Each row of a before or after table is a point. One or more steps were done to the points. Then noise was added and the rows were shuffled. The steps act on columns, c1 being the first. Name the steps. A step turns or swaps two columns, mirrors them in a line or flattens them onto one, adds a multiple of one to another, or multiplies or shifts one. Angles are multiples of 10 degrees, from the lower column toward the higher: turns from -170 to 170, lines from 10 to 170 but not 90. Use the fewest steps. Two steps may share a column if one is a turn and the other turns, adds or multiplies; they go together, in the order done. Otherwise the lowest column goes first.

Before:
-.28 .19
-.39 -.19
-.13 -.12
.02 .05
-.48 -.05
.45 .33
-.18 .04
-.11 -.06
.84 .27
After (9 x 2):
.00 .19
-.08 .10
.39 -.37
.45 -.79
-.24 .33
-.14 .11
.13 .29
.07 -.04
-.16 .46
Steps: turn c1 and c2 by -80 degrees

Before (14 x 6):
.18 .09 .10 -.08 .13 .63
-.18 .32 -.29 -.17 -.01 .28
-.22 .51 -.13 -.28 .04 -.10
.12 -.41 -.11 .07 -.24 .39
.11 .19 -.07 .14 -.20 .11
-.08 .13 -.23 -.22 .47 -.13
-.05 -.12 .12 .17 -.05 -.10
-.10 -.34 .10 -.07 -.17 .19
-.23 .19 .04 .35 -.28 .03
-.18 .08 .09 -.38 .06 .09
-.18 .09 -.04 -.05 .04 .34
.34 -.32 .15 .34 .06 .08
-.01 -.24 -.35 -.21 -.06 .21
-.06 .05 -.51 .03 .08 .11
After (14 x 6):
-.30 .40 -.12 -.23 .09 -.06
-.10 -.44 .16 -.02 -.35 .19
-.22 .25 -.17 -.10 -.02 .24
-.09 .07 .03 .41 -.58 .01
.18 -.01 .29 -.16 .24 .65
-.05 -.35 -.29 -.21 -.16 .16
.13 -.55 .02 .06 -.50 .37
-.07 -.02 -.44 .03 .16 .15
.03 -.22 .10 .16 -.12 -.06
.19 .12 -.01 .11 -.44 .09
-.32 -.05 .16 -.29 .13 .11
-.18 .01 -.29 -.15 .93 -.12
-.20 .05 .08 .02 .08 .34
.42 -.44 .16 .19 .07 .10
Steps: turn c1 and c4 by -20 degrees; shift c2 by -.10; add 0.3 times c6 to c3; multiply c5 by 2

Before (13 x 12):
.06 .17 -.44 .30 .01 -.69 .36 -.02 .12 -.04 .16 -.17
.35 .24 -.31 -.26 .39 .41 -.26 .06 -.28 -.23 -.24 -.05
-.37 .12 .75 -.02 -.79 .26 -.33 -.25 .36 -.10 .49 .12
.14 .16 .32 -.03 .54 -.26 .00 .24 -.29 -.48 -.25 -.15
-.19 -.20 .65 -.37 -.36 -.05 -.60 -.17 -.13 .25 .08 -.10
.08 .25 -.15 .64 .08 -.05 .32 -.63 -.30 -.21 .01 -.46
.21 .06 .21 .39 -.04 -.19 .32 -.04 .43 .24 -.11 -.10
-.21 .30 -.10 .50 -.36 -.45 .38 .06 .09 .05 -.44 -.01
-.07 .39 .15 -.16 .21 .22 -.23 .23 -.07 -.05 -.06 -.60
-.46 -.30 .35 -.18 -.58 .50 .21 -.03 .05 .20 .38 -.02
-.31 -.26 .45 -.44 -.84 .30 .01 -.39 .44 -.11 .11 -.27
-.18 -.20 .14 .17 .43 -.16 -.61 .32 .10 -.28 -.29 -.17
-.36 .27 .26 -.10 .59 -.12 -.27 -.30 .03 -.10 -.18 -.05
After:
-.19 -.42 .63 -.29 .01 -.08 -.06 -.18 -.12 .19 .12 -.59
.12 .51 .36 -.01 .20 -.23 -.15 .20 -.26 -.48 -.27 .00
.05 .29 -.13 .65 -.17 -.06 -.46 -.64 -.33 -.22 .03 .33
-.34 -.81 .45 -.45 -.26 .32 -.27 -.39 .46 -.14 .07 -.01
-.09 .42 .18 -.17 -.17 .22 -.58 .26 -.03 -.02 -.05 -.26
-.36 .62 .27 -.06 .27 -.12 -.08 -.29 .01 -.10 -.17 -.30
.06 .09 -.44 .30 -.14 -.67 -.23 -.04 .11 -.02 .20 .37
-.24 -.07 -.07 .53 -.38 -.48 -.07 .06 .06 .02 -.45 .35
-.36 -.53 .75 -.01 -.50 .27 .11 -.26 .32 -.07 .54 -.32
.19 .01 .15 .36 -.11 -.22 -.07 -.04 .43 .28 -.08 .26
-.20 .21 .14 .16 .50 -.19 -.15 .33 .09 -.28 -.29 -.59
.34 .46 -.38 -.25 -.01 .42 -.06 .08 -.31 -.21 -.24 -.25
-.48 -.65 .33 -.16 -.02 .46 .00 .00 .07 .21 .37 .18
Steps: turn c2 and c5 by -50 degrees; add -0.3 times c1 to c5; swap c7 and c12

Before:
-.05 .23 -.17 -.15 -.03 -.01 -.14 .13 -.13 -.09 .20 -.18 .10 .02 -.10 -.13 .12 .30 .00 .09 -.07 -.04 .09 .08
.19 .10 -.01 .10 .22 -.20 .10 -.18 -.03 -.30 -.18 -.10 .03 -.10 .06 .33 .21 .02 -.48 .04 -.47 .04 -.06 .11
-.12 .09 .09 -.03 -.20 -.40 .16 -.41 -.02 -.12 .26 -.04 .12 -.01 .04 -.07 .03 .08 -.03 -.14 -.34 -.12 -.02 -.10
-.06 -.11 .16 .43 -.02 .03 -.17 .04 -.05 -.26 .07 -.18 .30 -.11 -.16 -.22 .11 -.07 .32 -.13 -.39 .11 .11 -.30
.02 .41 -.24 .12 .19 .07 -.09 .38 -.17 .12 .23 -.04 -.06 -.15 .13 .18 -.08 -.32 -.03 .22 -.05 -.09 .26 -.12
.21 .42 -.31 -.14 -.25 -.17 .34 .01 -.41 .09 .19 .15 .05 .12 .06 -.18 .21 .27 -.19 .04 .02 -.08 .37 -.30
.25 .22 .00 .17 .17 .34 .02 .10 .15 .10 .03 .25 .07 -.16 .11 .22 -.03 .15 .13 .08 -.15 .03 -.16 .15
.01 .42 -.23 -.37 -.20 -.06 -.09 .02 .20 -.27 .00 -.11 .12 -.11 .03 .20 .27 -.03 .30 -.15 .19 .10 -.06 -.08
After, 8 rows:
-.13 .09 .12 -.02 -.60 -.41 .14 -.65 -.05 -.11 .29 -.04 .09 .00 .05 -.09 .02 .09 -.03 -.16 .31 .18 .15 -.10
.22 .10 .00 .25 .66 -.19 .08 -.27 -.06 -.31 -.18 -.14 .19 -.10 .06 .32 .19 .04 -.40 .03 .42 .34 .21 .11
.02 .42 -.21 -.44 -.59 -.09 -.11 .04 .19 -.27 .00 -.14 -.44 -.10 .02 .20 .26 .08 .16 -.16 -.20 .42 -.01 -.09
-.06 .20 -.06 -.15 -.11 -.01 -.14 .20 -.15 -.11 .21 -.18 -.13 .00 -.10 -.14 .12 .53 -.03 .09 .11 .26 -.07 .08
-.05 -.09 .10 .30 -.06 .02 -.17 .06 -.02 -.26 .09 -.19 .95 -.12 -.14 -.24 .11 -.17 .45 -.13 .41 .41 .02 -.31
.23 .24 .07 .08 .51 .32 .02 .16 .16 .10 .03 .26 .31 -.16 .12 .23 -.04 .22 .17 .09 .10 .33 .19 .14
.22 .41 -.20 -.06 -.76 -.18 .34 .05 -.43 .08 .19 .16 -.18 .10 .03 -.18 .21 .56 -.24 .04 .11 .20 -.36 -.30
.00 .41 -.35 .11 .55 .08 -.08 .58 -.17 .10 .25 -.03 .08 -.14 .13 .19 -.08 -.35 .03 .22 .14 .20 -.21 -.10
Steps: turn c3 and c18 by -20 degrees; multiply c18 by 1.6; add 1.5 times c4 to c13; turn c4 and c19 by 20 degrees; multiply c5 by 3; multiply c8 by 1.6; turn c21 and c23 by -160 degrees; shift c22 by .30

Before:
-.14 .11 -.19 .04 -.12 .14 -.10 .07 .17 .09 .07 -.03 -.07 -.20 .04 -.16 -.10 -.10 -.16 .13 -.04 .18 .00 -.12 -.06 -.12 -.23 -.10 -.11 .15 .02 .04 -.38 -.07 -.09 .08 .35 -.15 -.09 -.02 .15 .09 -.16 .02 -.36 .34 -.18 .14 -.04 -.29 .04 .02 -.23 .09 .63 .25 .05 -.15 .16 .26 -.10 .22 .09 -.05
.15 .00 .09 .05 .14 .20 .16 .04 -.21 .08 -.08 -.10 -.02 .05 .12 -.13 -.08 -.15 -.04 -.01 -.07 .13 .01 -.03 -.08 .40 .03 -.17 .01 -.02 .10 .09 .12 -.02 -.09 -.13 .05 .23 -.09 .04 -.64 -.06 .02 .14 .04 .02 -.27 -.02 .03 -.15 .39 -.07 -.18 -.05 .47 .17 .00 -.11 -.16 -.12 .17 -.15 .10 .03
-.10 -.01 -.17 .11 -.12 .19 .05 -.14 .01 -.06 -.10 .03 .11 .26 .03 .06 -.03 -.07 .04 -.01 .03 -.94 .13 .12 .02 .10 .04 -.06 .00 -.04 .06 .06 .12 -.01 -.01 -.07 -.07 .11 -.29 -.06 .06 -.01 .06 -.13 -.02 -.15 -.17 .03 .07 .11 .09 .07 .59 -.02 -.03 .31 .11 .50 -.10 -.01 -.04 -.03 -.21 .00
.21 .01 .29 -.06 -.09 .13 -.23 -.02 -.51 .11 .12 -.12 -.03 .18 -.08 -.15 -.15 -.15 -.27 .24 .07 .18 .03 -.11 .03 -.18 -.19 -.37 .02 .01 .13 -.10 -.08 -.18 -.14 -.20 -.16 .25 -.08 -.20 -.07 -.08 .06 .10 .02 .08 -.05 .12 .05 -.09 .09 -.06 -.17 -.41 -.03 .30 .12 -.15 .03 -.02 -.14 -.07 -.03 .02
.07 .00 .28 .05 -.11 .26 -.05 .02 .13 .08 -.07 -.09 .09 .09 .28 .34 -.11 .17 -.10 .14 .09 -.01 -.08 -.12 -.18 -.09 .07 .02 -.68 .30 .03 .21 .16 -.06 -.08 -.05 -.11 -.06 .00 -.06 .10 -.05 -.08 -.18 .03 -.15 .00 -.28 .05 -.37 .18 -.11 -.22 .02 .00 .17 .10 .00 .44 -.15 .11 -.13 .12 .09
-.07 .06 .17 -.08 .10 .16 -.24 -.10 .18 .07 .27 -.06 -.03 .29 -.07 -.03 -.02 -.01 .05 -.06 .12 .20 .10 -.05 .03 .00 -.21 -.07 -.07 .01 .07 .17 -.21 -.68 -.06 .01 -.02 .36 -.02 .47 -.08 -.02 .06 .10 .02 -.08 -.20 .03 .09 -.39 .01 -.02 .13 .09 .00 .15 .03 .03 -.18 -.06 -.04 .04 .11 .11
-.18 -.01 .20 -.04 .00 .16 .22 -.05 .07 .03 -.12 .23 -.04 .03 -.06 -.19 .59 .19 -.06 -.16 -.38 .07 -.06 .10 -.12 -.15 .02 -.07 .02 -.02 -.08 -.17 .04 .03 -.03 -.06 .14 .05 -.01 -.10 .18 -.04 .05 -.11 -.11 .02 .18 .01 .04 -.07 -.43 .03 .61 .06 -.02 -.01 .12 .03 -.20 -.13 .18 .05 -.07 -.04
.16 .30 .02 .05 .24 .25 -.27 .10 .04 .08 -.02 -.13 .30 .29 .19 -.18 -.08 -.04 .04 -.18 -.05 .13 -.08 -.03 -.03 -.02 -.10 -.02 -.02 .08 .09 .10 -.05 .00 -.02 .08 .01 .30 -.06 -.03 .11 .02 .02 -.44 .01 -.09 -.09 -.01 .17 .60 .33 -.10 -.13 -.11 .07 .10 -.01 -.20 -.09 -.08 -.12 .21 .17 -.15
After (8 x 64):
-.16 -.02 .19 -.05 .00 .18 .26 -.08 .11 .07 -.14 .24 -.03 .05 -.07 -.20 .59 .20 -.08 -.17 -.38 .09 -.07 .05 -.12 -.13 .03 -.07 .01 .00 -.45 -.16 .04 .02 -.04 -.08 .16 .06 .00 -.07 .19 -.04 .23 -.11 -.09 .01 .19 .01 .04 -.03 -.08 .04 .62 .05 .02 -.02 .12 .02 -.21 -.14 -.23 .03 -.09 -.04
-.13 .12 -.20 -.02 -.11 .15 -.12 .06 .16 .08 .06 -.04 -.07 -.19 .07 -.16 -.12 -.08 -.14 .11 -.04 .18 -.01 -.13 -.05 -.12 -.24 -.11 -.14 .16 .04 .05 -.37 -.08 -.11 .08 .34 -.14 -.08 .00 .14 .10 -.08 .01 -.35 .32 -.19 .14 -.04 -.32 .00 .02 -.24 .10 .64 .26 .05 -.14 .13 .25 .25 .21 .09 -.08
-.10 .01 -.18 .12 -.12 .20 .04 -.14 .01 -.06 -.10 .03 .11 .28 .05 .06 -.02 -.07 .06 -.02 .02 -.96 .14 .10 .01 .10 .01 -.04 -.02 -.06 .10 .06 .10 -.03 -.02 -.10 -.05 .12 -.30 -.05 .08 .00 -.08 -.12 -.02 -.13 -.16 .01 .05 .12 .05 .08 .59 -.01 -.05 .32 .13 .52 -.09 -.03 .01 -.03 -.22 -.01
-.06 .04 .15 -.08 .10 .17 -.24 -.12 .19 .05 .26 -.05 -.03 .30 -.06 -.01 -.02 .00 .02 -.05 .13 .21 .10 -.05 .01 .02 -.21 -.06 -.08 .01 .00 .19 -.18 -.67 -.07 -.02 -.02 .38 -.04 .46 -.09 -.01 -.03 .07 -.01 -.09 -.19 .03 .10 -.41 .04 -.04 .14 .10 -.01 .15 .04 .02 -.19 -.03 -.03 .07 .11 .10
.06 .02 .27 .06 -.11 .27 -.06 .01 .14 .08 -.08 -.10 .10 .08 .29 .35 -.12 .17 -.09 .12 .09 -.04 -.09 -.12 -.18 -.11 .06 .02 -.70 .30 .15 .22 .17 -.04 -.08 -.02 -.09 -.06 .01 -.06 .09 -.02 .22 -.18 .02 -.14 .00 -.29 .03 -.36 .03 -.11 -.21 .04 .01 .16 .11 .01 .41 -.15 -.02 -.13 .12 .07
.17 .41 -.01 -.04 .25 .27 -.25 .12 .03 .09 -.02 -.10 .31 .27 .16 -.20 -.10 -.06 .04 -.19 -.07 .17 -.07 -.03 -.02 .00 -.11 .00 -.03 .07 .34 .09 -.05 .00 -.03 .11 .01 .31 -.06 -.01 .10 .04 -.20 -.42 .01 -.10 -.11 -.03 .16 .59 .10 -.10 -.16 -.11 .07 .07 .01 -.20 -.07 -.09 .08 .22 .15 -.13
.16 .04 .09 .07 .16 .23 .15 .04 -.22 .09 -.10 -.12 -.01 .02 .11 -.12 -.08 -.12 -.05 -.02 -.10 .13 .01 -.02 -.08 .40 .01 -.17 .01 -.02 .38 .08 .11 -.02 -.08 -.14 .05 .22 -.08 .03 -.65 -.09 .26 .15 .04 .02 -.29 -.03 .05 -.15 .11 -.05 -.17 -.07 .45 .15 -.02 -.11 -.16 -.14 -.16 -.10 .11 .04
.21 -.02 .28 -.06 -.09 .12 -.21 -.01 -.52 .12 .12 -.10 -.02 .17 -.07 -.17 -.15 -.13 -.27 .22 .08 .18 .04 -.08 .04 -.20 -.19 -.40 .01 .00 .09 -.10 -.08 -.16 -.13 -.20 -.15 .25 -.08 -.17 -.07 -.09 -.23 .11 .02 .11 -.03 .09 .04 -.12 .13 -.02 -.15 -.43 -.03 .29 .10 -.12 .02 -.01 .04 -.07 -.05 .03
Steps: turn c2 and c4 by -20 degrees; multiply c2 by 1.3; swap c31 and c51; multiply c61 by 1.6; turn c43 and c61 by -120 degrees

Before (11 x 64):
-.38 .26 .40 .14 -.08 .25 -.03 .35 .08 .10 -.12 -.03 .30 .49 -.22 -.14 .01 -.27 .06 -.11 .30 -.16 .19 -.02 -.24 .12 .12 -.21 -.32 .08 -.24 .25 -.32 .03 -.31 -.20 -.11 -.25 -.12 -.06 .37 .08 -.02 .05 .28 .00 -.01 -.48 -.22 -.03 -.23 .30 .02 .19 .22 -.32 .28 -.26 -.20 -.36 .21 .07 -.20 -.36
.09 -.01 .27 .30 -.27 -.21 .07 .55 .20 -.09 .48 -.55 .18 .06 .01 -.20 .11 -.39 .13 .28 .17 -.01 .32 .06 -.09 .40 -.32 -.28 -.35 .12 -.46 .21 -.06 .00 .29 -.15 .10 -.07 -.39 .19 -.10 .12 .31 -.16 -.11 -.15 -.26 -.34 .04 -.15 .00 -.08 -.26 .07 -.23 .09 -.27 -.23 .03 .15 .03 -.09 .40 .31
.14 .01 -.04 .22 .04 -.18 .30 -.03 .23 .02 .49 .13 .43 .30 -.15 -.10 -.19 -.53 .03 -.44 -.29 .07 .41 .40 .16 .46 .19 -.56 .15 .22 .25 .06 .00 .00 .24 -.47 -.31 .22 -.27 .17 .11 .35 .24 .36 .07 -.26 -.13 .27 -.28 -.14 .11 -.04 -.25 -.32 -.10 -.01 .26 .01 -.41 -.37 -.16 .32 .20 -.23
-.47 -.30 .18 -.22 -.26 -.15 -.24 .58 .03 .10 .03 .07 .05 .33 .21 -.56 -.35 -.32 -.25 .29 -.36 .34 .02 .28 -.11 .22 .09 -.30 -.20 .20 -.07 -.10 .38 .20 .03 .11 .05 -.08 .04 -.08 .24 -.28 -.31 -.30 -.19 .07 -.32 -.11 .25 .23 -.01 .17 .12 -.24 .38 -.05 .28 .26 -.24 .01 .28 -.04 .51 -.22
-.34 -.04 .41 .16 -.32 -.19 -.06 -.06 -.39 -.19 -.24 .06 -.06 -.29 .02 .20 .37 -.07 .14 .22 .27 -.11 -.18 -.04 .18 -.11 .17 -.12 .32 .12 .21 -.31 -.21 .11 -.22 -.17 .20 .08 .14 -.19 .22 -.12 -.22 -.24 .01 .13 .35 -.24 .47 .10 .15 -.11 -.38 -.25 -.39 .30 .19 -.43 -.32 -.21 -.20 .26 -.07 -.29
-.47 .23 .32 .05 .32 .03 -.24 -.03 .03 .04 .36 -.44 -.08 .48 -.10 .18 -.06 .15 -.10 -.10 .32 -.09 .14 -.22 .27 .28 .16 -.44 -.12 -.32 .16 -.15 -.03 .29 .38 -.36 .17 -.02 -.04 .22 .13 .18 .08 -.39 -.17 -.26 .35 .08 .04 -.28 .24 -.33 .29 -.27 -.01 .19 .34 -.39 .03 .13 -.28 .05 -.10 -.32
.16 .01 -.16 .00 .14 -.04 .37 .54 -.31 -.05 .16 -.14 -.33 -.17 -.27 -.26 -.28 .03 .23 -.32 -.05 .32 .18 .19 -.09 .20 -.20 -.17 .16 .42 -.26 .31 -.01 .06 -.18 -.45 .11 -.41 .19 -.26 .01 -.24 .10 -.01 .19 .01 .23 .10 -.24 .24 -.28 -.10 -.19 .39 .17 .06 -.12 -.22 -.23 -.35 -.12 .27 .04 -.08
-.12 -.14 -.13 -.17 .11 -.20 -.11 .21 -.21 -.41 .29 -.08 -.28 -.14 -.15 -.05 -.19 -.23 .15 -.02 -.05 .04 .06 -.20 .24 .38 -.21 -.25 -.18 -.31 -.35 .02 .14 -.05 .19 .07 -.32 .06 .21 .15 .09 -.02 .07 -.06 .13 .08 .35 -.40 .07 -.38 .11 .17 .36 -.11 .19 .16 -.38 -.22 .33 .08 .33 .03 .30 -.21
-.05 .38 -.09 -.38 .39 .28 .26 .12 .25 .04 .00 -.53 .38 -.27 .28 -.42 -.25 .05 -.14 -.17 -.32 -.13 .06 .12 .00 -.05 -.10 .03 -.24 .10 .08 -.14 -.18 .00 -.11 .13 .18 -.44 .20 -.24 .01 .00 .43 .01 -.46 .07 .18 .27 .26 -.02 -.44 -.11 -.28 .39 .30 .19 .09 .20 .24 -.27 -.32 -.09 -.20 .03
-.27 -.07 -.11 -.13 .40 -.31 -.09 .25 .14 -.47 .17 -.03 .28 .41 .43 .20 .06 -.12 .06 -.38 -.29 .12 .43 .00 .26 -.15 .22 -.09 .04 -.22 -.53 -.12 .04 -.08 .03 -.23 .20 .29 .06 -.35 .21 -.23 .30 .03 -.29 .02 .12 -.07 -.28 -.33 -.15 -.24 .23 .29 .15 -.03 .06 .19 -.34 .40 -.36 .07 -.01 .32
.18 .01 .13 -.13 .04 .18 .40 -.01 -.06 .11 -.17 .15 -.20 .32 .53 -.30 .07 -.19 -.03 -.27 -.36 -.33 .00 .18 -.01 .48 .42 -.01 -.25 -.04 .14 -.32 -.09 .00 .23 .06 .03 .08 -.15 -.26 -.37 -.26 .23 .30 -.10 -.16 .39 -.38 .27 -.52 .11 -.30 -.06 -.13 -.13 .25 -.33 .22 -.30 -.20 -.20 -.15 .43 -.15
After (11 x 64):
-.34 .02 -.25 .15 -.31 -.18 -.06 -.06 -.38 -.19 -.24 .07 -.08 -.29 .01 .19 .38 -.07 .16 .22 .27 -.10 -.20 .37 .18 -.11 .16 -.12 -.47 .12 .23 -.32 -.20 .12 -.20 -.16 .23 .10 .14 -.20 .18 -.12 -.22 -.24 .02 .13 .35 -.26 .48 .08 .16 -.10 .20 -.25 -.39 .29 .21 .40 -.36 -.19 -.19 .28 -.07 -.28
-.39 .22 -.28 .15 -.06 .26 -.01 .35 .09 .13 -.13 -.05 .31 .49 -.23 -.12 .02 -.26 .06 -.13 .29 -.16 .19 .29 -.23 .11 .13 -.21 .25 .06 -.25 .24 -.31 .01 -.31 -.22 .38 -.25 -.12 -.06 -.12 .07 .00 .05 .29 -.01 .01 -.46 -.23 -.02 -.25 .29 .24 .19 .23 -.31 .28 .22 -.27 -.36 .21 .07 -.19 -.37
.09 -.13 -.32 .28 -.26 -.23 .07 .55 .21 -.08 .49 -.55 .17 .06 .01 -.20 .11 -.39 .11 .28 .16 -.01 .32 .05 -.10 .39 -.33 -.28 .22 .12 -.46 .22 -.06 .00 .29 -.16 -.11 -.06 -.39 .18 .10 .11 .31 -.16 -.10 -.17 -.24 -.34 .05 -.12 .02 -.06 .06 .08 -.23 .11 -.25 .46 .11 .14 .04 -.12 .41 .30
-.26 -.20 .08 -.16 .41 -.32 -.09 .26 .15 -.46 .18 -.04 .28 .40 .42 .20 .03 -.13 .07 -.37 -.30 .12 .44 -.06 .25 -.16 .20 -.10 .07 -.24 -.57 -.14 .04 -.09 .04 -.23 .21 .29 .04 -.34 .19 -.26 .30 .03 -.29 .03 .13 -.08 -.28 -.34 -.15 -.23 -.04 .28 .15 -.05 .06 -.28 -.35 .38 -.34 .05 -.02 .33
-.46 -.32 -.67 -.21 -.25 -.16 -.24 .59 .02 .09 .03 .07 .04 .32 .22 -.55 -.36 -.33 -.26 .28 -.38 .35 .03 -.52 -.11 .21 .07 -.28 .28 .20 -.07 -.10 .38 .18 .05 .10 .25 -.08 .03 -.09 .05 -.29 -.32 -.32 -.20 .08 -.32 -.12 .26 .22 -.01 .18 -.17 -.23 .38 -.03 .28 -.16 -.34 .01 .28 -.06 .52 -.23
.15 -.04 -.24 .01 .13 -.04 .38 .54 -.31 -.07 .18 -.14 -.35 -.18 -.27 -.25 -.30 .02 .23 -.32 -.04 .31 .19 -.54 -.07 .20 -.21 -.16 -.25 .41 -.26 .32 .00 .08 -.18 -.45 .03 -.41 .18 -.25 .10 -.22 .10 .00 .19 .00 .25 .10 -.26 .22 -.30 -.11 .09 .40 .18 .05 -.11 .19 -.18 -.35 -.12 .27 .03 -.07
.15 -.11 -.73 .23 .06 -.18 .31 -.04 .24 .00 .50 .15 .43 .29 -.15 -.10 -.17 -.54 .05 -.42 -.29 .08 .41 -.97 .14 .46 .21 -.56 -.20 .21 .27 .05 .01 -.01 .23 -.46 .11 .20 -.27 .16 -.31 .34 .21 .36 .06 -.24 -.13 .26 -.28 -.15 .11 -.04 -.13 -.30 -.10 -.01 .26 .15 -.50 -.37 -.16 .31 .18 -.23
-.13 -.15 .46 -.18 .12 -.21 -.14 .19 -.21 -.41 .26 -.08 -.29 -.14 -.15 -.04 -.17 -.21 .13 -.03 -.05 .06 .07 .38 .24 .36 -.22 -.25 .24 -.30 -.36 .01 .12 -.06 .20 .06 .07 .07 .23 .17 -.31 -.02 .06 -.05 .12 .06 .37 -.38 .08 -.39 .11 .18 .37 -.13 .21 .14 -.39 -.14 .46 .08 .32 .03 .30 -.23
-.46 .18 .18 .07 .30 .04 -.23 -.01 .03 .03 .37 -.45 -.08 .48 -.11 .17 -.08 .15 -.11 -.12 .33 -.09 .14 .70 .27 .29 .15 -.44 .12 -.31 .17 -.16 -.01 .28 .38 -.36 .12 -.02 -.05 .22 .15 .18 .10 -.39 -.17 -.25 .34 .09 .03 -.27 .22 -.34 .48 -.27 -.03 .20 .34 -.03 -.07 .14 -.28 .05 -.10 -.32
.17 .01 -.46 -.11 .03 .17 .39 .01 -.04 .11 -.17 .17 -.19 .31 .53 -.30 .08 -.20 -.04 -.26 -.37 -.35 -.01 -.33 -.02 .48 .42 -.01 .25 -.03 .15 -.32 -.09 .01 .24 .06 -.36 .09 -.16 -.25 .03 -.24 .23 .31 -.11 -.15 .40 -.38 .27 -.51 .12 -.29 -.22 -.12 -.11 .24 -.32 .03 -.19 -.20 -.19 -.14 .44 -.16
-.05 .36 -.16 -.39 .39 .28 .26 .12 .25 .03 .02 -.53 .35 -.28 .27 -.41 -.25 .05 -.15 -.19 -.33 -.14 .07 -.32 .00 -.05 -.10 .03 .15 .11 .09 -.15 -.19 .00 -.11 .13 .01 -.43 .19 -.25 .18 .01 .43 .02 -.47 .05 .15 .28 .27 -.02 -.47 -.12 -.30 .38 .29 .20 .08 .21 .24 -.27 -.34 -.08 -.20 .03
Steps: add -0.3 times c23 to c2; multiply c24 by 3; turn c3 and c24 by 140 degrees; turn c53 and c58 by 60 degrees; turn c29 and c58 by -160 degrees; swap c37 and c41; add -0.3 times c57 to c59
